Rows are points. Any point is a mix of the corners, with weights that add up to 1. It lies inside the corners' shape when no weight is negative. Say inside or outside, and name the corners with a negative weight.

Corners:
(1): [ 1.7 -3.1  1.4]
(2): [1.4 2.0 2.8]
(3): [ 2.8  0.9 -1.8]
(4): [-10.0   4.1  -3.2]
Points:
[ 2.0  0.9 -1.5] -> inside
[-10.0   2.9  -1.6] -> outside (3)
[ 1.7 -0.9 -0.1] -> inside
[-8.1  3.5 -2.7] -> inside
[ 0.1  0.8 -2.3] -> outside (2)
[ 1.7  0.9 -1.2] -> inside
[-7.8  3.5 -2.4] -> inside
[ 2.3  0.8 -1.5] -> inside

Corners:
(1): [ 2.2 -2.2 -2.5 -3.8]
(2): [-3.0 -1.8 -1.6  5.3]
(3): [-4.4 -8.0 -2.8  3.3]
(4): [8.4 1.4 5.2 0.7]
(5): [-1.7 -2.1  4.7  2.3]
Points:
[-6.8 -6.5 -1.8  6.5] -> outside (1, 4)
[-1.3 -1.6 -0.5  4.2] -> inside
[-2.6 -3.9 -1.5  3.8] -> inside
[ 2.1 -1.3  0.7  0.5] -> inside
[-0.4 -2.5  1.0  2.3] -> inside

Corners:
(1): [-6.3 -5.7  3.2  4.3 -2.1 -0.4 -1.7  4.3]
(2): [ 1.2  3.6 -4.1  0.5  0.3 -1.0  9.9  2.3]
(3): [ 2.0  5.4 -9.6 -0.2 -4.2 -4.3 -4.7  2.1]
(4): [ 2.9 -0.8 -0.4  2.2  2.5  2.4  3.7  4.2]
(5): [ 1.7 -4.6 -5.0 -6.1 -1.3 -0.8  6.5  2.2]
(6): [-8.0  3.2  2.7 -0.6  4.3  3.9 -0.9  1.1]
(7): [ 2.6  1.0 -1.9 -1.7  2.1 -5.5  4.1  0.9]
(8): [ 0.7  0.6  2.9 -1.9 -2.3  2.2  6.5 -3.7]
(9): [-8.5  3.5  7.2  3.3  2.5  1.8 -5.2  9.9]
Points:
[-3.4 -2.0  3.5  2.5 -0.8  1.4  3.0  4.3] -> outside (3, 6, 7)
[-2.5  1.8  0.8  1.0  1.8  0.2  1.4  2.4] -> outside (5)
[-2.1  1.5 -3.5  0.3  0.2 -4.0  3.1  3.9] -> outside (4, 8)
[ 0.0  1.6 -1.7 -1.5  0.4 -0.3  3.2  2.7] -> outside (1)

Corners:
(1): [  2.3   0.5  -2.2 -11.4   1.1  -4.7   0.4   2.6  -4.6]
(2): [-12.8  -0.2  -3.1   7.7  -4.6   4.2  -1.7  -1.0  -1.0]
(3): [-3.2  6.4 -3.1 -4.6 -0.6  7.9  1.3  8.0  2.5]
(4): [-5.5  7.6  3.9  5.9  2.1 -1.2  0.5 -3.8 -3.8]
(5): [ 1.9 -3.6 -0.9 -2.9  4.1  0.9 -9.5  2.0  5.1]
(6): [ 1.4 -3.3  3.9 -1.9  4.2  0.4 -1.4 -6.1  1.9]
(7): [ 2.0  1.0  6.2 -0.4  1.6  2.5 -0.3  1.8 -1.9]
(8): [-4.5  9.7  2.2  1.9 -6.1 -3.6  4.4  0.6  0.6]
(9): [-0.5 -2.7 -2.7  3.4  1.3 -0.8  1.5 -3.7 -2.7]
(10): [ 4.6  4.6 -6.1 -5.7 -3.4 -0.4 -0.6 -1.9 -6.1]
Points:
[-3.1  5.0  0.2  2.1 -2.4  0.5  0.2 -0.5 -0.2] -> outside (1)
[-4.1  2.7 -5.5 -2.6 -2.2  2.8 -0.7  4.4  0.8] -> outside (4, 6, 7)
[-2.4  3.2  1.1  0.5 -0.2  0.5  1.3 -1.4 -2.5] -> outside (5)
[-5.8 -4.8  2.8  5.1  2.5 -4.4 -2.3 -6.3  0.8] -> outside (3, 7, 10)
[-2.8  2.4 -1.1  1.8 -1.0  2.0 -0.7 -0.3 -0.1] -> outside (1)
[-2.7  7.1  2.5  1.4 -3.6 -1.5 -0.2 -1.3 -0.6] -> outside (1, 3, 9)
[-3.8  5.7  0.6  2.7 -1.7 -2.1  0.5 -1.3 -3.5] -> outside (3, 6)
[-0.5 -0.5 -0.2  0.9  0.3 -2.7 -0.5 -5.0 -1.1] -> outside (3, 7)

Corners:
(1): [ 1.9 -7.3 -0.1 -1.6  3.1 -3.5  0.5 -4.5  3.9 -5.3  3.1 -2.6]
(2): [-5.7  0.5 -2.3 -8.4 -3.6 -2.6 -4.5 -5.9  3.2  0.2  0.4  6.7]
(3): [ 5.0 -4.1 -1.7 -6.0 -2.4  3.2  2.0 -1.7 -2.8 -6.3  5.1  1.3]
(4): [-1.4 -6.1 -4.2  1.6 -4.3  2.8  0.4  2.4  0.6 -1.2 -3.0  2.4]
(5): [  0.7   1.4   2.6   4.0   5.6   2.2  -3.5   6.8   1.4 -10.0  -0.6  -0.8]
(6): [ 2.6 -3.4  3.7 -1.5 -3.1 -5.4 -7.5 -0.6  5.5 -4.0 -0.5 -3.1]
(7): [ 3.9  0.6  0.9 -4.8  3.2 -0.1 -1.2  2.2  8.5 -4.5  9.8 -2.8]
(8): [ 4.4  2.3 -0.7  2.4 -4.8 -1.3  4.7 -1.4 -0.2 -6.7 -2.8 -1.9]
(9): [-2.3 -1.3  0.2  0.5  0.3 -0.3  2.0  0.8 -1.7  4.1  7.8  2.6]
(10): [ 6.2 -4.1 -8.3 -2.7 -2.6  2.6  0.2 -7.3 -0.9  2.7  7.1  0.3]
(11): [ 3.5 -7.2  0.5 -3.7 -5.7 -0.9 -0.6 -2.6  3.0 -8.4 -5.4  6.1]
(12): [-3.9  0.9  0.5 -6.7 -4.5 -4.4  1.9 -0.4 -3.4  2.4 -7.8  8.6]
(13): [ 0.6  1.6 -6.0 -8.2  1.1 -3.3 -4.1 -0.2  1.3 -7.8  6.5  4.7]
Points:
[ 3.4 -2.5  2.1 -3.4 -0.1 -3.4 -0.4 -0.6  4.3 -5.1  4.1 -1.1] -> outside (2, 4, 5, 10)
[ 0.7 -2.7 -0.1 -2.5 -2.6 -0.8 -0.7 -0.9  1.1 -2.0 -0.2  1.7] -> outside (13)
[ 0.4 -3.3 -1.1 -3.6 -1.8 -0.8 -1.3 -1.5  0.0 -2.1  1.5  3.1] -> outside (7, 8)
[ 2.3 -5.5 -0.9 -1.3 -0.3  0.0 -1.5 -2.0  2.7 -3.2  3.2 -1.0] -> outside (8, 12, 13)
[ 1.3 -3.1 -0.3 -2.7  1.5 -1.3 -1.3  0.1  1.4 -2.9  3.6 -0.1] -> outside (2, 8, 11)
[ 2.0 -2.5  0.8 -2.1 -2.1 -2.7 -2.4 -1.1  2.5 -4.0  0.4 -0.5] -> inside

Corners:
(1): [-0.5 -7.2 -8.7 -3.5  4.6 -5.7  0.9 -7.4 -7.3  1.8 -0.5  3.3  7.9  1.7]
(2): [ -5.1   4.9  -5.5   7.0   3.9   3.4   5.1   0.3   2.7 -10.0  -7.1  -2.7
   2.6   2.0]
(3): [  1.3   4.3  -8.1   0.3  -0.3   4.6  -1.7  -0.6   1.1  -1.6 -10.3   4.4
   0.3   2.8]
(4): [-11.8   5.0   3.1   4.3  -1.6  -7.3   0.5  -5.4 -10.6   6.5  -4.7  -5.4
   1.4   2.0]
(5): [-1.1 -3.7 -2.2 -3.5  0.5  3.4 -0.3 -0.2 -1.9 -5.4 -4.4 -1.5 -5.9  2.5]
(6): [ 5.8 -2.6 -0.9 -1.7 -0.2  1.5  0.0  2.3  5.9  2.2 -1.9 -0.6  0.6 -4.3]
(7): [-5.4 -0.9 -3.5 -2.4  0.3 -0.8  3.5 -1.4 -7.4 -3.6  3.9 -0.8 -5.2  0.1]
(8): [-4.5  1.1  1.3  7.6  3.1  1.2  4.5  2.2  7.2  2.2 -3.6  0.9  2.4  1.7]
(9): [ 1.7  4.1  2.9  7.4 -0.2  0.9 -1.8 -1.3  1.6 -3.8 -8.4  1.1 -9.7 -6.0]
(10): [ 8.0 -4.7  2.3 -3.3 -2.0  5.7 -0.9 -1.4 10.1 -3.0  3.7 -1.7 -2.2  2.9]
(11): [ 0.1 -4.4  1.1 -2.0 -1.5 -4.6  3.8  3.7  5.1 -2.1 -0.8  1.3  3.7 -3.9]
(12): [-2.4 -0.9  6.9  2.9  2.4  2.0  2.2 -0.2  3.5 -0.9  0.5 -0.9 -0.7 -4.6]
(13): [ 1.9  0.6  1.3  4.3  5.7 -2.6 -2.1 -0.2 -0.1  1.3 -2.8  2.6 -3.1  1.0]
(14): [ -5.5   0.4  -5.0  -7.0   3.9   3.0   0.3 -10.7  -2.0  -0.7   3.4  -7.1
   2.6   0.2]
(15): [ 1.5 -2.5 -4.9 -1.9 -2.1  1.6 -7.8 -2.9  2.8 -1.4  2.1 -1.7  4.7  1.4]
Points:
[-0.2  0.8 -1.1  2.0  1.0  1.2 -0.1 -1.5  1.1 -1.9 -4.1  0.6 -1.5 -1.1] -> inside
[ 0.1 -1.8 -0.3 -0.8  0.2  1.2  1.8 -1.0  2.5 -2.2 -1.6 -0.8 -0.4 -0.5] -> outside (13, 15)
[-1.7 -0.7  0.2  2.5  2.7  0.2  0.6 -2.1  1.1  0.2 -2.1 -1.3  0.6  0.6] -> outside (3, 7, 11)
[-2.0 -2.0  0.3 -0.7  1.6 -1.9  1.7 -1.9 -1.3  0.1 -1.0  0.3 -0.8 -0.4] -> outside (2, 6, 15)
[ 1.2 -0.3 -0.3  2.4  2.7  0.9  2.1  0.8  4.7 -1.4 -2.7  1.4 -0.3 -0.7] -> outside (4, 5, 15)
